Each wall is flat, endless, passes through zero and stands at right angles to its row. A trip goes straight from one point to another. Which walls does it cross, in order?

Walls:
(1): 0.68 -0.30 -0.03
(2): -0.02 -0.63 -0.41
(3): 0.10 0.31 0.06
Trips:
0.26 -0.12 -0.48 to 0.08 0.43 0.38 -> 3, 2, 1
0.61 0.52 0.29 to 0.50 -0.10 0.23 -> none
0.30 -0.14 0.34 to -0.02 -1.08 -0.15 -> 3, 2
-0.15 -0.19 -0.40 to -0.35 0.30 -0.23 -> 3, 2
0.42 0.63 0.09 to 0.04 0.15 0.10 -> 1
-0.28 0.10 -0.55 to -0.02 -0.30 -0.04 -> 1
0.33 0.35 -0.66 to 0.13 0.48 0.19 -> 2, 1

Walls:
(1): 0.68 -0.01 -0.03 -0.39 -0.23 -0.46 0.59 0.25 -0.04 -0.42 0.08 0.10 -0.01
 -0.08
(2): -0.11 -0.20 0.05 0.29 -0.01 0.34 0.14 -0.64 -0.43 -0.11 -0.68 -0.57 0.26
 -0.15
(3): -0.43 -0.16 -0.07 0.23 0.35 -0.13 0.00 0.46 0.20 0.23 0.62 -0.44 -0.09
 -0.08
(4): -0.28 -0.28 0.00 -0.23 0.45 -0.25 -0.07 1.29 0.22 0.68 -0.53 0.41 0.07
 0.45
(5): -0.43 -0.36 -0.10 0.46 0.24 -0.02 0.15 0.65 0.79 -0.04 0.61 -0.38 -0.45
 0.47
Trips:
0.81 -0.18 0.13 0.13 -0.64 -0.35 -0.46 -0.11 0.33 0.12 -0.29 -0.56 -0.15
 0.00 to 0.03 -0.45 0.49 0.02 -0.18 -0.17 -0.03 0.25 0.51 -0.12 0.38 0.21 -0.78
 -0.03 -> 5, 2, 3, 4
0.48 -0.02 0.18 -0.05 0.33 0.41 0.02 0.36 -0.29 0.24 0.33 -0.35 0.18
 0.28 to -0.77 -0.07 0.74 -0.65 -0.17 0.01 -0.46 0.08 0.10 0.31 0.47 0.56 0.35
 0.14 -> 1, 5
0.07 0.24 0.21 0.42 -0.17 0.45 0.23 -0.54 0.22 0.80 -0.70 0.27 0.24
 -0.27 to 0.25 0.05 0.02 0.29 0.46 -0.22 0.41 -0.91 -0.26 -0.46 0.34 0.07 0.26
 0.26 -> 1
0.10 0.05 -0.40 -0.10 -0.06 -0.40 0.31 0.27 -0.19 0.42 0.05 0.18 -0.19
 0.30 to -0.29 -0.19 -0.84 -0.59 -0.85 -0.02 -0.43 0.20 -0.05 0.34 0.51 0.26 0.37
 0.41 -> 1
0.46 0.09 -0.38 0.25 -0.34 -0.26 -0.60 -0.16 -0.17 0.01 -0.33 -0.10 0.00
 0.64 to 0.05 -0.29 0.31 -0.02 -0.11 0.39 -0.65 -0.37 -0.13 0.05 -0.13 0.00 -0.33
 -0.50 -> none
-0.15 0.03 -0.32 0.33 0.00 0.92 -0.30 0.01 0.11 -0.25 -1.02 -0.67 0.51
 0.43 to -0.28 0.34 -0.54 -0.18 0.21 0.27 0.15 -0.24 -0.11 0.32 0.04 -0.03 -0.07
 -0.07 -> 4, 3

Walls:
(1): -0.35 -0.12 0.15 -0.42 -0.30 -0.21 0.71 -0.37 -0.18 0.42 0.27 -0.27 0.36
 -0.20 0.46 1.15 -0.14 0.31 0.24 -0.09 -0.23 0.01 0.33 -0.04 -0.19 -0.11
 0.28 -0.18 -0.11 -0.14 -0.75 -0.34 -0.19 0.89 0.29 0.24 0.07 0.30 -0.38
 0.31 -0.05 0.03 0.02 -0.15 -0.11 -0.01 -0.20 -0.84
(2): -0.28 0.03 -0.07 -0.23 0.08 -0.20 -0.72 -0.08 0.27 -1.12 0.28 0.46 0.03
 0.42 -0.08 0.83 0.39 0.37 -0.50 0.57 -0.38 0.32 -0.23 -0.15 0.29 0.55
 0.06 0.40 -0.20 0.21 -0.07 -0.13 -0.55 0.57 -0.74 0.28 -0.33 -0.26
 -0.10 -0.37 -0.22 -0.06 -0.24 0.67 0.09 0.90 -0.14 0.07
(3): 0.23 -0.08 -0.22 -0.06 -0.34 0.64 -0.11 0.07 0.09 -0.06 -0.80 -0.39
 -0.20 0.31 0.46 0.40 -0.24 0.35 -0.17 0.09 0.17 -0.47 0.16 0.32 0.08
 0.03 0.60 0.29 0.10 0.29 0.44 0.52 -0.09 0.11 -0.57 0.55 -0.18 -0.01
 0.91 -0.10 0.09 0.13 0.18 0.06 -0.34 -0.89 -0.12 -0.34
(4): 0.50 -0.43 -0.15 0.46 -0.21 0.47 0.39 0.57 0.16 0.15 0.21 -0.94 0.66
 0.09 -0.19 0.33 0.07 0.04 -0.42 -0.48 0.23 0.33 -0.38 -0.48 -0.39 0.00
 -0.30 -0.17 0.07 -0.02 0.02 -0.37 0.23 -0.05 -0.46 0.59 -0.30 0.63 0.31
 -0.14 -0.41 -0.16 -0.48 -0.49 -0.21 0.37 0.25 0.25
(5): 0.24 0.14 -0.84 0.29 -0.65 -0.77 -0.20 -0.15 -0.49 0.62 0.04 0.05 -0.45
 0.59 0.38 0.09 -0.15 0.04 0.49 0.03 0.03 0.64 0.30 -0.24 0.62 -0.37
 0.32 -0.02 0.07 -0.24 -0.17 -0.17 0.13 -0.33 -0.17 0.33 0.05 -0.06
 -0.49 0.48 0.52 0.17 0.39 0.15 0.74 -0.39 -0.04 0.15
Trips:
-0.05 0.31 0.15 0.73 0.30 -1.31 -0.41 0.26 -0.01 0.29 0.03 -0.19 0.06
 -0.26 -0.11 0.45 0.58 -0.47 0.18 -0.13 0.15 -0.23 0.49 0.42 0.46 0.47
 -0.33 -0.38 -0.57 -0.53 -0.65 0.13 0.32 -0.62 -0.42 0.14 0.43 -0.04
 -0.35 0.26 -0.11 0.24 -0.05 0.33 -0.03 0.15 0.18 -0.19 to 0.46 0.29 -0.16 -0.02 -0.04 0.48 -0.01 0.06 -0.26 -0.34 0.15 -0.33 -0.33
 -0.01 0.39 0.28 0.37 -0.08 0.24 0.38 0.16 -0.06 -0.35 -0.47 -0.30 0.12
 0.52 0.59 0.32 -0.45 0.12 0.63 0.39 0.47 -0.67 0.01 0.00 -0.08 -0.26
 0.07 -0.14 -0.48 0.21 0.00 -0.35 0.36 -0.18 -0.22 -> 4, 3, 5
0.25 -0.35 0.72 -0.90 -0.15 -0.30 0.24 0.60 0.39 0.45 -0.14 1.10 -0.08
 -0.23 -0.26 0.39 -0.39 0.31 0.36 0.33 -0.29 -0.77 0.22 0.44 0.18 -0.59
 0.30 -0.11 0.38 -0.37 0.37 0.26 0.42 0.32 -0.11 0.25 0.18 -0.23 0.19
 0.18 0.31 -0.34 -0.49 -0.21 -0.38 0.93 -0.64 -0.09 to 0.05 -0.07 0.11 -0.52 0.59 -0.38 -0.13 -0.25 0.30 -0.73 -0.59 -0.24
 -0.13 -0.83 -0.34 0.42 0.15 0.08 0.23 -0.50 -0.13 -0.83 -0.34 -0.20
 0.32 0.17 -0.03 -0.30 -0.34 -0.01 -0.28 -0.05 0.34 0.03 0.11 -0.24
 -0.43 -0.47 -0.28 0.17 0.13 0.14 0.29 -0.14 0.64 0.29 -0.16 -0.13 -> 3
-0.36 0.33 -0.37 -0.12 0.12 -0.32 0.00 -0.27 0.36 -0.05 0.47 -0.34 -0.45
 -0.14 0.62 -0.49 -0.45 0.43 -0.16 -0.46 0.21 -0.21 0.30 0.44 0.02 -0.85
 -0.08 -0.01 0.27 -0.29 -0.16 -0.02 0.41 -0.44 -0.02 0.26 -0.23 -0.60
 -1.04 0.21 -0.37 -0.60 0.21 0.39 0.12 0.55 -0.18 0.35 to -0.36 0.16 -0.42 0.52 0.52 0.16 -0.24 0.04 0.15 0.23 -0.20 -0.15 0.08
 -0.51 0.33 0.46 0.02 -0.25 -0.14 -0.17 -0.03 0.08 0.33 -0.29 -0.33
 -0.08 -0.46 0.37 0.39 0.31 -0.26 -0.23 -0.62 0.51 0.16 -0.81 -0.42 0.17
 -0.78 0.42 -0.08 0.05 0.06 -0.61 0.72 0.08 0.10 0.44 -> 1, 4
-0.37 0.18 -0.34 0.14 0.49 -0.03 0.20 0.10 -0.25 -0.37 0.04 -0.19 0.03
 -0.31 -0.54 -0.46 0.76 0.13 0.52 -0.07 -0.15 0.90 -1.28 -0.19 -0.05
 -0.42 -0.38 -0.29 -0.05 0.65 -0.39 0.51 -0.03 -0.14 0.26 -0.20 0.61
 -0.81 -0.42 -0.66 0.17 -0.57 0.00 -0.28 -0.26 -0.29 -0.24 -0.06 to 0.38 0.60 -0.26 -0.10 0.07 -0.23 -0.05 0.45 -0.62 0.10 0.19 0.51 -0.02
 0.35 0.17 0.23 0.14 -0.37 -0.25 0.47 -0.11 0.45 -0.52 -0.48 0.44 -1.31
 -0.25 0.18 0.21 0.14 -0.07 -0.37 -0.28 0.41 -0.63 0.10 -0.35 -0.02
 -0.09 -0.11 -0.06 0.06 0.19 -0.46 0.80 -0.14 0.26 -0.03 -> 2, 5, 4
-0.29 0.17 -0.42 -0.40 0.23 -0.16 -0.37 -0.24 -0.06 0.40 -0.41 -0.32
 0.87 -0.23 0.18 0.36 -0.66 -0.28 0.07 0.13 0.10 0.04 -0.08 -0.10 0.01
 0.27 -0.06 -0.22 0.14 0.02 0.01 0.34 -0.29 -0.17 -0.30 0.03 0.11 0.09
 -0.36 0.61 -0.35 -0.11 0.42 0.52 0.40 0.29 0.72 0.10 to -0.62 0.32 0.14 -0.55 -0.66 0.01 -0.27 0.24 0.65 0.01 0.40 0.20 -0.01
 0.06 0.15 -0.43 -0.18 1.21 -0.06 -0.07 -0.32 -0.40 -0.61 -0.14 0.15
 0.00 0.34 0.67 -0.84 -0.10 0.05 0.08 1.07 0.16 0.24 0.01 -0.07 -0.45
 -0.06 -0.35 0.39 0.38 0.44 -0.10 -0.08 0.77 -0.78 -0.17 -> 5
